Each row of a before or after table is a point. One or more steps were done to the points. Then noise was added and the rows were shuffled. The steps act on how far a point lies along the listed directions, d1 being the first. What was done? A step turns or swaps two directions, mirrors them in a line or flattens them onto one, adds a multiple of one to another, or multiplies one. Angles are multiples of 10 degrees, from the lower direction toward the higher: turns from -170 to 170, lines from 10 to 170 but not 90. Use the fewest steps. Two steps may share a direction if one is a turn and the other turns, adds or multiplies; they go together, in the order done. Otherwise the lowest direction goes first.

Directions:
(1): [ 27  34 -39]
(2): [ -7 -41 -41]
(3): [ 51 -23  15]
Before, 13 rows:
[[ 18  -3  -3]
 [-11  -1  13]
 [-25  19   7]
 [-60  -4  -9]
 [ 35  -6   4]
 [ -8  -5  32]
 [ 27   1  10]
 [ 35  -2   7]
 [ 30  -2  12]
 [-46  35 -16]
 [ 23 -10  16]
 [ 24  -2  10]
 [ -7  13   2]]
After, 13 rows:
[[ 33 -17  -2]
 [ 27 -11  -8]
 [ 24  -9  -2]
 [ -6   5 -13]
 [ 30 -14  -4]
 [ 13 -13   2]
 [-50  19 -29]
 [  0  19   2]
 [-18  23 -17]
 [ 31  -2   4]
 [ 29 -21   0]
 [ 17  28   3]
 [-50  34  13]]
Steps: turn d1 and d2 by 100 degrees

Directions:
(1): [ 37 -58  49   2 -28  20 -11 -25]
(2): [-16 -48 -54 -27   8  -2  27 -44]
(3): [-12   2  35 -19  50  50  48   7]
Before (11 x 8):
[[  7 -16  28 -10   5  15  11  -4]
 [  9   1  -2  13 -22 -19 -15   2]
 [ 15  17   9  22 -24 -22 -20   9]
 [ 11 -29  25   3  -9   6   1 -12]
 [ 14 -11  23   1 -13   5  -9  -2]
 [ -8  15 -23  -3   2 -21  -8  10]
 [  5  -3  19   0  12   4   0  11]
 [  4   4  -4   6 -23  -2 -25   8]
 [ -5 -15 -25   1 -12 -20   0 -18]
 [ 11  -4  15  12 -22  -4 -10   6]
 [ 22 -22  37   1 -21   4 -16   0]]
After, 11 rows:
[[-22   9  12 -27  50  32  49   5]
 [ -7 -14   9 -16  33  18  25   1]
 [ 11  -9 -43  19 -53 -56 -41 -12]
 [ 23 -12   2  11 -37 -29 -40   1]
 [-19  -4 -46 -16   2 -23   5  -9]
 [  6 -12 -43   9 -50 -32 -45 -10]
 [ -4 -11 -37   5 -27 -28 -10 -10]
 [-11  -1 -27 -11   3  -9   6  -8]
 [ 17 -24 -49  18 -59 -59 -39 -30]
 [  7  20 -19  29 -42 -50 -42   7]
 [-23  11 -21  -6  20  -6  21   3]]
Steps: turn d1 and d2 by 150 degrees; multiply d3 by 3

Directions:
(1): [ 28 -10  49   4 -13   6  29  36  28 -13  37]
(2): [-53 -34  35  20 -23 -27   6 -28  -5 -18  -4]
(3): [-18   8   7 -25  60 -20  49  -4  17   1 -14]
(4): [ 22 -29 -27  30  -7 -31  33 -12  -5  50  17]
(5): [-15  24 -17  15  22 -41 -31   3  14 -16  56]
(6): [-49  -4   9  -2   9  34 -11  26   3  54  21]
Before:
[[ 40   6  17  13 -44  16 -29  22  10 -20  40]
 [ 20 -10   7  -1 -30  -6 -11  -3  10  -7  30]
 [  0   8  14 -17  24  -8  11  23   6  32   4]
 [ 19  33 -32 -20  33 -42  -8 -15   4 -60 -17]
 [ 17   1 -41   4  17  13  -5 -12 -19  25   0]
 [-29  36 -13 -29  52   4  -5  19  27  12   1]
 [ -3 -22 -14  12 -19   3   8  -2  -5  58  -8]
 [-39  13  -2 -14  18  23  -4  -5  15  28 -20]
 [-16 -36  -5  33 -16   9 -14   3 -19  50  40]]
After, 9 rows:
[[-47  11 -13 -10  18  17  -7 -17   7  30 -28]
 [ 28  36 -47 -23  34 -33  -7 -22  -4 -46 -31]
 [ 29  -9  16  -2 -30  -1  -5   7  15 -10  36]
 [  2   5  23 -16  22  -2  16  26   5  30  -1]
 [  9   2 -48  -1  15  20  -6 -22 -30  25 -21]
 [-17 -25  -4  28 -10  13 -20   9 -17  42  40]
 [-20  32 -20 -30  51  12   1  17  21  25 -14]
 [ 56  -1  35  12 -51  23 -13  33  17 -18  48]
 [-18 -20  -9   9 -19   1   0  -7  -4  48 -12]]
Steps: multiply d1 by 1.6; turn d2 and d5 by 30 degrees; multiply d4 by 0.7

Directions:
(1): [ 15   5 -58   5 -12 -16  25  12  18  27 -25   0 -23 -27]
(2): [  4 -16 -41  10  41  28 -33  15 -26  10 -17   0  25  17]
(3): [ 21  47  -5  13  -9 -16   8   9 -10 -11   5  21  60 -15]
(4): [-16   5   6  33  26   4  19 -25  -1  55  39  -1   6  -9]
(5): [-20 -36  14 -37  14 -20   2   1  25  21 -21  31  34 -20]
Before:
[[ -8   9  21  18  -4  -4  18 -18  -2 -10  14  -9  -1   4]
 [ 25  20 -30  31  -4   5   3  11 -23  -7  11 -13  -7  13]
 [-15 -15  40   2   0   4 -11 -12   6 -16   3   2 -15  25]
 [-15 -19  23  -4  -3   5 -16  -9   9 -11   3   7  -3  13]
 [-10 -15  60 -20 -12  -6  -1  -6   7 -27   4   0 -19  12]
 [ -9   5  17  -9  -1  -1  13 -10   1  11   4  -4 -11 -12]
 [ 18  15 -11  23   3  10  -2 -11 -22  -7   8 -17   7  18]
 [ 12  34 -13  55  22  -1  15 -21 -16  54  28   1  21  -1]
 [-14  -8  31 -34 -19  -8 -13   9   6 -29  -5  21  12   0]
 [ -4  -2  44 -17  -9  -6   7 -12   8  -3  25  -8  -4  -2]
 [ 27  48  -1  34 -22   7  -4   8 -32 -26  21 -11  -2  10]
 [  1   3  -1  14   8  25  -6  -5 -15 -10  15  -9  -1  10]
 [  7  -2  -7  15   3   5  16  -4   0  12  14 -26 -16   1]
 [  4  39   9  31  -6  -3  25 -11  -4  19  38 -10 -26 -14]]
After:
[[  3  -3  10  13   2   6  15  -8  -2   8  20 -27 -14   6]
 [ -1 -17  12  -7  28  21 -24   1 -16   0  12  -5  19  19]
 [  9   6 -26  16   4  21   3   2  -8   1   6  -6 -11  -1]
 [ -6   1   7  27  17  10   1 -11 -18  -8   6  -8  12  13]
 [ -7 -24  -7  13  24  17 -25   4  -8  -1 -16   2  -5  28]
 [ -6 -35  13 -11  30  22 -33  11 -21 -14 -15   0   8  27]
 [-11  -3  20  -8  14  11  -1  -8 -11   9   3  -5   4   1]
 [ -7 -17   1 -26   5   7 -31  21  -8 -20 -18  21  25   7]
 [ -3  32  30  30  11  13   2 -14 -24   8  47 -12  -5   6]
 [ 20  18 -23  27  -6   2  11  -9 -12  -1   2 -17  -5   6]
 [ -8 -24  -8  -1  12  12 -23   1   1   1 -11   7  -1  12]
 [ 26  47 -12  36 -16  11  -8  12 -34 -21  16 -10   0  14]
 [ 26  28 -16  27 -23  -6  17   5 -12  -7  18 -12 -18   4]
 [ 10  41   2  52  10 -13  30 -27  -7  51  34   2  11  -8]]
Steps: turn d1 and d2 by -90 degrees

Directions:
(1): [ 27  -5  -3  28  -1 -60  59  41  25  20 -13  39  -7 -13 -13  29  31  14
   8 -28 -10 -26 -26  -4]
(2): [ 16  18 -54   2  13  17  39   9  -5   7 -33 -24  12 -54 -10  14  -5  20
 -17  13 -20  45  50  33]
(3): [  5 -23 -44  -5 -10  24  31   8 -29  -8 -51   7  35  49 -18 -15  32 -44
 -12  33   8 -17 -10 -34]
Before:
[[ -2  -4  21   2  -6 -16  -9  -1  11  -2  10  14  -9  -1  -1   3   4   9
    9  -7  10 -19 -21  -3]
 [ 13 -12  13  10  -1 -18  12   8   3  -2  -1   6 -10  13  -2   9   6   0
    5 -13  -3 -21 -30  -2]
 [ -1  -5 -31 -12   7  48   2 -11 -23 -14 -26 -17  20   4   0 -17  -4 -15
  -16  27  -2  17  25  -2]
 [  8   0  16   7   5 -21  11   5  12   3  11  14 -10  -7   5  14  -3   5
    2 -26  -6  -3  -2  -2]
 [  7  -1  28  12   2 -29  15  20  12   9  28  16 -10  13   8   7  13   5
    2 -10   1 -19 -30  -9]
 [-11   0   8   3  -7  -3  -5  -3  -1 -10   5   2 -12  12   1  -5   0  -7
   -3  -3   5  -6  -9  -5]
 [  3   2 -14  -7   0  10   9   2  -5   7  -3  -3   1 -17  -4   6   0   5
    0   1  -3  14   3   5]
 [ -6 -14  21  -2  -1  -4 -22  -7  -4  -4  13  17  -1  27   7 -12  -4  -8
    5  -7   8 -21 -27 -18]
 [-17 -12   6 -11  -9  17 -30 -16 -10 -21  -2  -1  14  37   2 -12  -2 -31
   -1  14  17 -15 -25 -26]
 [-14   1  -5  -9  -1  22 -11 -16  -1  -9  -1 -14  -8   7   2 -11  -4  -7
  -11   5   2  11   8   4]]
After, 10 rows:
[[ -3   3 -22  -1   2  14  13  -5   2  -2 -13 -10  -4  -9  -4  -2   2  -1
  -13   4  -4  17  15  11]
 [-13   3   0  -2  -5   9  -7  -9  -5 -12   1  -8  -8   7   0 -10  -5  -7
   -8   5   5   4   2   1]
 [ -3   3  38   0   4 -16 -19  -9  13  -1  32   8 -17  -3  14   8 -17   9
    6 -29  -3  -2  -2   0]
 [-12   2  42  -4   2  -1 -28  -7   3  -3  47  -5 -11  21  20  -9  -8   1
    2   1   6  -9 -20  -7]
 [  0 -13  18  -2  -4   5 -17 -10  -7 -11   7  -8  -7  26   4  -5  -5  -9
    4  -1   3 -17 -25  -5]
 [-12   2  25  -8  -5   3 -31 -15   6  -8  19  -1 -11  -7   6  -4 -12  11
    7  -1  12  -4  -9   4]
 [-13  -6   1 -13   4  28 -32 -21 -18 -10   5  -7   7  16   7 -19 -18 -10
   -5  11   5   7   2  -6]
 [  7  -1  -7  -1  -1  -5  15  10   0  11   1   8  -2 -11  -6  10   7   5
    4  -6  -3   3  -9   0]
 [-12  -7 -38 -17  -4  47  -9 -16 -27 -23 -36 -21  34  25  -8 -14   0 -36
  -16  39  10  11   5 -17]
 [ 19 -13 -60   3   5  26  56  17 -22  -5 -60   3  32   6 -17  -3  25 -20
  -18  25  -9   3  15 -11]]
Steps: turn d1 and d2 by -70 degrees; multiply d3 by 2

Directions:
(1): [-21   2  10   4 -41   2 -20  -7 -13 -11  -7   9  -7  18  22   6  19 -27
   7  -8   2 -12 -12   1  -1   2 -30 -51  -9 -41  21   9 -24 -12   7  34
  17  18  15 -10   4 -23  -7 -60 -22  13 -32  22]
(2): [-12   9  25 -11 -25  26  -2  13  11  -6  28 -21  43   0 -12 -32  -2  -9
 -26 -20  10  13 -39  26  12  33  -4  29  -2 -35  -9  14  -2 -49  -7   1
  14 -13  17  15  34   0  30  25   9 -14  -1   9]
(3): [ 41 -28 -11 -18 -25  11  -7  23  -4  41 -37   6   4 -19  11 -41  19  15
 -10 -18  32  23  -8   7  -8   8  21  18  25   9 -10  -1   4   5   7  -4
  -9  58   4   5  15  -7 -31 -20  10  19 -30 -12]
Before (10 x 48):
[[  4  -1   5   1  14   4   4   5   4  -2  14  -9   4  -4  -6   0  -4   4
    1  -3  -3   3   1   6   0   0  12  21   1   7  -4  -3   7  -4  -9  -9
   -4 -16  -2   4   2  10   8  29   7  -7  16  -5]
 [  5  -3  -1   1 -15   8  -7   7  -2   2  -1   2   3  -5   3 -15   6  -1
   -6  -9   5   5  -5   4   1   7   0   0   3  -7  -1   8  -4  -7   2   3
    3  13   2   3  10  -9   0 -11  -2   0 -11   2]
 [ -1   2  -1   0  -2  -1   0   0  -3   1  -1   3  -1   7   5   1   3  -4
    3   0  -3   2   1   1  -2  -5  -2  -9   0  -1   2  -2  -1   3   3   3
   -4   5   5  -3  -1  -4  -1  -7  -1   4  -6   8]
 [ 12  -2 -14   0  18  -7   7  -3   4  -1  -1   3  -8  -8 -10   6  -3  13
    1   4  -3   3  13  -9   0  -8  14  11   5  23  -6  -8  10  15  -2  -5
   -5  -7 -11   0 -10   8  -6  13   9   0  10  -6]
 [-29  17   8  11   0  -4  -7 -13  -5 -29  15   0  -3  12  -2  21  -9 -15
    5  11 -16 -11  -8   1   1  -3 -24 -25 -15 -21   9   1 -11  -3 -10  14
    9 -28   4  -6  -8  -1  18  -4  -8  -3   5  14]
 [ -1   4  -6   3   8  -1  -1  -4   0  -6   1   0  -3  -2   0   8  -5  -2
    4   4  -4  -1   2  -4  -2  -3   2   2  -2   5   0  -3   2   9   0  -4
    2  -6  -7   1  -2   0   0   4   2   2   4   2]
 [ 12  -2  -6   2  10  -6   2  -3   1   8  -6   2  -8  -4   0   3  -2  11
    1   7  -2   2  11  -5  -2  -7  10   4   4  14  -1  -3   7  15   1  -4
  -10   3  -1  -1  -9   4 -10   5   2   3   4  -7]
 [ -4   7   0   1  10  -6   2   0   0  -3   3   0   0   2   1   2  -2   5
    2   3  -5  -2  -2   2   1  -2   1   7  -3   7  -4   0   3  -1  -2  -2
    2  -7  -3   0  -4   4   4  13   0  -4  10  -1]
 [-11  13   5  -1  -1   1   1  -1   0  -9  11  -7   4   0  -4   2  -3  -2
   -4  -1  -3   1  -5   3   8   5  -8   4  -6  -9   2   3  -4  -9   1   4
    9 -14   4   0   3   1   9   2   1  -9   4   5]
 [  4   0  -2   1  10  -1   8  -1   5  -2   3   2   2  -8  -4  -4  -8   6
    2   3   2  -2   2  -1   1   2   4  11   1  10  -6  -1   8   3   1  -8
   -5  -6  -3  -2  -7   2   2  11   7  -2   6  -2]]
After (10 x 48):
[[ 22  -3 -19  -3  37  -8  17   2  11   4   3   0  -5 -16 -22   3 -13  27
   -3   8  -4   8  20  -9  -1  -9  27  37   9  44 -18 -12  22  22  -5 -22
  -14 -15 -18   5 -12  20  -2  45  20  -7  27 -18]
 [ 11  -2  -5  -1  22  -2  15   1  11   2   6   0   4 -14 -11  -7 -14  15
    0   5   2   2   5  -1   1   2  13  28   3  23 -13  -5  15   7   0 -20
  -11 -12  -8   2  -8   8   3  30  14  -6  17  -8]
 [  2   4  -7   3  13  -1   1  -5   0  -6   2   0  -2  -4  -1   6  -6   1
    3   5  -4   1   3  -4  -1  -3   5   7  -1   9  -2  -4   6  12  -1  -7
    0  -7  -9   2  -2   4   2  11   5   0   7   0]
 [ 15  -1   0  -1  35   4  14  10  11   4  18 -14   7 -13 -17  -4 -14  18
   -2  -1  -3   8   6   4   0  -2  27  45   6  29 -15  -7  20   2 -14 -26
  -14 -25  -8  10   0  21  11  59  19 -14  32 -16]
 [-12  13   6  -1  -2   2   1  -1  -1 -10  10  -5   4   1  -2   3  -3  -3
   -4  -2  -4   1  -4   2   8   6  -9   1  -6 -11   3   5  -6 -10   2   5
   10 -12   6  -1   2   0   8  -1  -1  -8   1   7]
 [ 18  -3  -9   2  21  -7   7  -1   4  12  -5  -1  -7  -9  -7   0  -8  20
   -1  10  -3   6  14  -4  -2  -8  18  18   6  24  -7  -6  14  18  -1 -14
  -16  -1  -5   1 -11  11  -8  22   9   0  13 -12]
 [  1  -1   2   2 -24   7 -10   7  -5   0  -1   4   1  -1   7 -13  10  -8
   -5 -12   5   2  -7   6   0   8  -6 -11   1 -17   2  10  -9 -10   4   9
    6  18   6   1  11 -13  -1 -23  -5   1 -19   7]
 [-38  18  12  14 -16  -3 -16 -16  -8 -33  12   3  -5  20   9  24   1 -26
    8   7 -16 -16 -13   0   2  -2 -36 -49 -18 -39  19   5 -21  -9  -6  29
   16 -20  11 -11  -7 -12  15 -31 -19   2  -9  24]
 [ -5   1  -1  -1  -9   0  -3  -2  -5  -2  -2   3  -2  10   8   2   5 -10
    4  -2  -3   1  -2   0  -2  -5  -6 -19  -1  -9   7  -1  -6   2   5  10
   -1   8   8  -6   0  -7  -3 -17  -4   5 -12  12]
 [  1   7  -1   0  19  -6   7   3   3  -1   4  -2   0  -3  -2   0  -4  11
    0   4  -5   0   2   0   2  -1   6  18  -1  16  -9  -1   9   1  -3  -8
   -2 -12  -7   1  -5   9   5  25   6  -6  16  -5]]
Steps: multiply d1 by 2.5

Directions:
(1): [ 22   0  19   6  11  -4  14   8  -6  45 -45  -2  18  -4  42  -2 -28  16
 -20  -8  24  17   9  -7  -6 -21 -13   5  12 -14   7 -16 -38  14   5   2
   5   3  -7  15   3  14  43   4 -20  21  18 -11   9   0  11 -30  15   3
  -5   7  16  29   7 -11   4 -33  11  -9]
(2): [-33 -23  -1 -51  31  -3  22  10 -12  14   4 -24   6   5  -7  21  -1 -25
  18  22   3 -16  -7 -23 -24  -5  11  12 -13   1 -23   5 -23  -1   7   6
  15  11  10   9 -17  -9  23 -28 -13 -10 -17  -1   6  13   5  20  13   9
 -34  19  36 -21 -23   0 -34  -3 -12 -11]
(3): [-10 -11 -20 -19 -13   1  -4 -14  -6  -4 -13 -17  -6   2 -35 -17  -9  37
 -10  56  23  13  -5  22  -6   7  -5   0   4 -10  18 -44 -13  19   1  13
  -1  -4  12   2  -6 -13   4 -12  -7   5 -13  -1 -26   0 -26   7 -11   9
 -30 -34   0  30  15 -30   7  36  12   7]
(4): [ -2 -11 -14   9   6  24   3   1   5 -30 -42 -26   0  -5  -5  30 -20 -29
 -12 -31  14  -5 -17  16 -23  11  -7  -8   9  32  -1 -20  22   3 -18  31
 -10  22  -7  11   6  23 -30  14 -19  23   7  -1  -8 -10 -32   1 -20 -11
 -27  22   8  12   0   6  -8 -15 -32  12]
(5): [  9  -4  20   7  21 -34  19  -3   7  15   2  -9   7  47   1  17  15   3
 -14  19   0 -26 -10  45 -19 -24 -26  -2  10  -1 -31   1  24 -26  23 -31
   7  -6  -1  19  -2  19 -13   3 -14 -10 -12  24 -14 -13  32  -2 -15 -22
 -11 -21   5  12  22   3  13   2 -19   9]
(6): [  7  -9  18  17  22   8  -5  18 -16  -5 -17  13 -24  15   7  -7  23 -13
  -2  -2  -7   5   8  17 -12 -17  -1  36  -4   1 -11 -12  10  23 -18  -7
   8 -22  12 -16 -60 -14 -32 -10  -4  38 -13 -16   1   5 -24  29  19 -12
  34 -18  18  16  -7   5 -11 -15  26 -15]
Before:
[[  7  14   4  15  -4   5  -7  13   2   5  16  19  13 -19  31   5  -1 -21
   12 -58 -22  -5  14 -34  15  -6   4  -3  -1   6  -2  37  -1  -6  -6  -7
   -4  10 -17 -13  17  10   4  13  15  -2  16  -5  30   4  23  -8  10  -3
   35  35  -1 -27 -17  18  -3 -28  -9  -2]
 [-18  -2 -11   1  -1  13  -4   8   1 -23 -14  -5  -6  -8  -4   8  -1 -18
    0  -6   1  -5  -7  -3  -3   7   5   2   7  10  14  -7   8  13 -17  24
  -10   9   4  -3  -6   0 -13   0  -1   8 -10  -1  -4   4 -21   9  -5   1
   -4   0   6   2 -10   9 -10  -1  -8   2]
 [  7   4  17  25  11   4   6  18  -2  11  -9  19  -5  -6  32   7   1 -26
    4 -38 -14   5  14 -18  10  -9   5  13  -7  -4  -9  19  -7  -2 -10  -3
    4   6  -3  -3  -6   3  -1  16   4  15  16  -9  17  10   9  -1  19 -11
   32  29   3 -14 -10  20  -8 -35   3 -17]
 [ -3   2  -1  -7 -19   6  -7  -5  -1   2  20  13  -1 -13  -6 -21  -1  19
    6   8  -6  15   8 -18  19   8  10  -4 -14 -20  13  14 -18  -1  -6  -2
    5  -1   3  -9  10  -8  21  -4  22  -6   7   0   3   0   1   2  11  16
    6   0  -4 -16  -2 -10  -4   9  12  -1]
 [  9  12   8  11   4   0  -3   3  -5  14  13  17  11  -7  21  -1   4  -8
   -4 -17  -5   7   6 -15  14   0   5  -4  -3  -2  -6  15  -4  -8   4  -8
    0   2  -6   0   8   2   6   2   1  -4   5   0  16  -1  24  -8   9   2
   29   5  -5 -13  -4   5   9 -21   2  -3]
 [ -9  -2 -10 -13 -11  20 -10   9 -11  -3   9  10 -10 -20  -4  -7  -3 -11
   13   4  -4  12  11 -25  11  14  20  -3 -12  -7  13   5  -9  22 -12  17
   -3  -4   6  -9 -16 -17   7 -13  16   2  -2 -13   4   7 -21  11  10  15
    7  10  -7 -12 -20   2 -13   4  14 -15]
 [-13  -1  12 -28   8  -8  -4   2 -16  26  27   5   6   0   7 -21  14  11
   19  21 -11   4   5 -25  12  -7  13   4 -11 -16   2  22 -28  -8  12 -12
   14  -4   2  -8  -8 -17  32 -10   9 -20  -7   3   9  13  22   7  20  17
   11  -5   4 -11 -15  -7 -12   3  22 -17]
 [ 10   5   7  14 -10   7  -8   8   2  -2  15  16  -9 -12   4 -11   5  -7
   11 -11 -11   4   4 -25   9   4   9  -8  -8 -11   9  19   0   4  -6  -2
    0  -6  -2 -12  -7 -15  -1   7  13   6   4  -5  15  -2   6   2   8   7
   32  -2  -7 -14 -13  15   1  -5  18  -9]
 [-10  10  -1  -6 -15  -4  -2 -10   9  -2  34   2   5  -7  -5   7  -4   0
    5   3 -12  -9  -8  -6  23   5  10 -15  -5  -4  -2  18   4 -22  12  -1
   -8   6  -7   2  27   4   0   5   8 -31  -1   8  -3  -4  17   5 -12   7
   -7   6 -23 -16  -2   1   6  17  -8  16]
 [ -5  11   0  -3   1 -14   5   3   0  -4  26  13   0   9   5  -2  13  -7
   15  -9 -18  -6  -2 -11   0  -7  12  -1 -15   6 -17  19   1 -18  14 -22
   -1   3  -3  -5   6  -2   2  -2  12 -12  -1   2   7   4  20  -2   2   1
   11   9  -4 -28  -9  12  -3   4 -12  -1]
 [-19  -3 -16 -15   4  27 -10  13  -9 -22   0  -5 -21 -34   6   0  -8 -27
   20 -28   3   8   9 -35  -5  15  26  16 -13  10  12   5 -19  17 -32  38
   -7   3   8 -22 -10 -19  -4 -17   3  14   3 -24  18  13 -32  22  18  11
    6  19  14 -14 -25  12 -30 -12   4 -15]
 [ -5   9 -10   0 -16   3  -9  -6  10  -7  14   9   8 -10  -4   1  -3  -3
   17 -21  -5   1   6 -23  21  10   7  -7  -1  -2   4  28  -4 -12  -4  -2
  -11   2  -5   2  33   3  12  12  12 -19   6   6  10  -2  10 -13  -1   2
    4  20 -19 -18  -6   8   8   1   1  -2]
 [ -6  -5  -3 -26  10   9   8   5  -9  18 -21 -10   5 -11   6   8  -8  -4
    5  14  14  15   3 -19  -8  -4  -1   4   0 -10   3 -12 -32  11  -4  12
    8   0   6   6 -11  -6  23  -7 -10   1  -3 -10   8  12 -11  -6  16  12
  -16   4  26   2 -12 -13 -14  -2   8  -6]]
After (13 x 64):
[[-13   8  -1 -10 -13  -1  -2  -8   6  -3  33   1   3 -10  -5   7  -3  -3
    7   3 -12  -8  -7 -10  22   5  13 -11  -7  -4  -3  17   1 -18   9   1
   -7   6  -5   0  21   0   0   2   8 -27  -2   4  -1  -1  13   9  -8   8
   -6   8 -19 -17  -6   2   1  15  -6  13]
 [  9   8  23   1   5 -23  -6  -4  -7  26  25  13   6  21  12 -23  23  24
    3  19 -13  -1   4   9  14 -18  -5  -1   0 -17  -2  19  -5 -19  19 -31
   10 -14  -3  -4  -3  -5  13   4   8 -18  -5  15  -1   1  34  -3   7   1
   23 -25 -10   6   7  -5  10   4  19  -8]
 [ 21  12   5  28 -18  -2 -12  -1   2  -2   8  21  -9  10   2 -10   8   9
  -10   2  -6   5   9  23  15   0  -6 -14   4  -8   8   2  24   3  -1 -10
   -9 -16  -3  -2  -3   2 -19   9  15   2   1   6 -10 -11  -2  -6 -10  -7
   22 -18 -29  11  12   4  20   8   8   0]
 [ 17   3  28  42  19   3   3  25  -7   9 -17  27 -16   8  37   3  14 -27
   -2 -39 -18   5  18   0   5 -21  -1  28  -5  -3 -16  13   5   5 -15 -12
    6  -7   0  -9 -31   1 -21  17   2  33  11 -12  14   8   3   9  23 -22
   52  14   6  -1  -6  23  -6 -41  14 -21]
 [ 18   6  13  26  -7   4  -9   9   1  -3  11  21 -14  -3   7 -13  12  -5
    6 -11 -13   4   4 -11   8  -2   4  -2  -6 -11   6  16   8   5  -7  -9
    0 -13  -1 -14 -16 -13 -13  10  12  14   2  -4  12  -5   5   5   8   0
   42 -11  -7  -5  -8  17   6  -7  23  -8]
 [ 19  12  18  36   7   4 -11  21  -5   2   5  29  -1  -2  37   0  16 -23
    5 -59 -27  -4  18 -11   9 -20  -3  16   1   6 -10  29  14   3 -14 -18
   -1  -6 -12 -21 -16   6 -22  13  12  21   9 -10  27   3  14   5  16 -16
   60  18   4 -11 -12  22  -1 -36   5  -7]
 [ 20   8   9   9   1 -12   6  -5   5  19 -20  -2   8  15  11   6  -1  15
  -16  13  13   8   1  23  -3 -14 -24 -10  15 -12  -1 -14  -3  -9   9 -12
    2  -8  -3  14   6  13   4  14 -10  -4   1   8  -5  -5   9 -24  -4  -6
   -6 -19   4  21  18 -11  17   3   0   8]
 [ -2   9   5   3   6 -12   4   7  -4  -6  21  17  -6  14   7  -4  19 -10
   14  -9 -20  -5   0  -5  -3 -12  11   8 -16   6 -20  16   4 -13  10 -25
    1  -3   0  -9  -9  -5  -8  -3  11  -3  -4  -1   7   5  15   5   6  -3
   20   3   0 -23  -9  14  -5   0  -6  -4]
 [ -7   4  -6  16  -5   5  -5   4   7 -23 -13  -1  -5   3  -2   7   3 -10
   -9  -7   0  -8  -8  15  -1   2  -5  -3  13  10  13  -8  20   5 -12  14
  -13   6   0   0   1   8 -22   9  -1   7  -9   6 -10  -3 -14   2 -13  -6
    1 -10  -3  11   3  10   2   1 -10   9]
 [  8   9  13  12  11   4  -4   8 -11  12   8  20   5  -5  23  -2  10 -13
   -3 -17  -7   9   8 -14  10  -4   6   7  -6  -2  -9  11  -4   0  -3  -8
    2  -3  -2  -6 -10  -3  -2  -3  -1   7   1  -6  17   1  16   1  16   0
   38   2   3 -10  -9   6   4 -25  10  -8]
 [ 30  17  10  53  -4  -7 -14   1   9 -21  -4  13 -22  16  16  -5  13   3
  -16 -31  -1  -4   6  43  -1  -9 -16   5  12   7   2  -1  35  -9 -16  -6
  -15 -18  -3 -13   1  10 -49  16   1  18   7   3  -5 -15  -4   0 -11 -25
   35 -28 -18  25  26  16  22  -7  -1   6]
 [  9   8   5  10 -23  -3  -8 -10   5   2  20  17   0  -1  -4 -22   3  28
   -4   7  -7  12   7   2  21   3   0 -10  -7 -20  11  13  -4 -10  -1 -13
    2  -5  -1  -5  17   1  11   5  22  -8   8   8  -2  -8  10  -6   2   8
   12 -12 -14  -6  12  -9  10  11   9   5]
 [  2   9  -4  10 -12   1 -10  -4   9  -8  10  13   3  -3  -1  -1   4  -3
   13 -22  -7   1   8 -12  19   4   3  -1   1  -2   1  25   3 -10  -6  -7
  -10  -5  -4  -1  22   3   1  13  11 -11   4   5   8  -4   7 -10   0  -4
   13  12 -18 -11  -2  10  11  -2   6  -3]]
Steps: swap d2 and d5; add -0.7 times d3 to d6
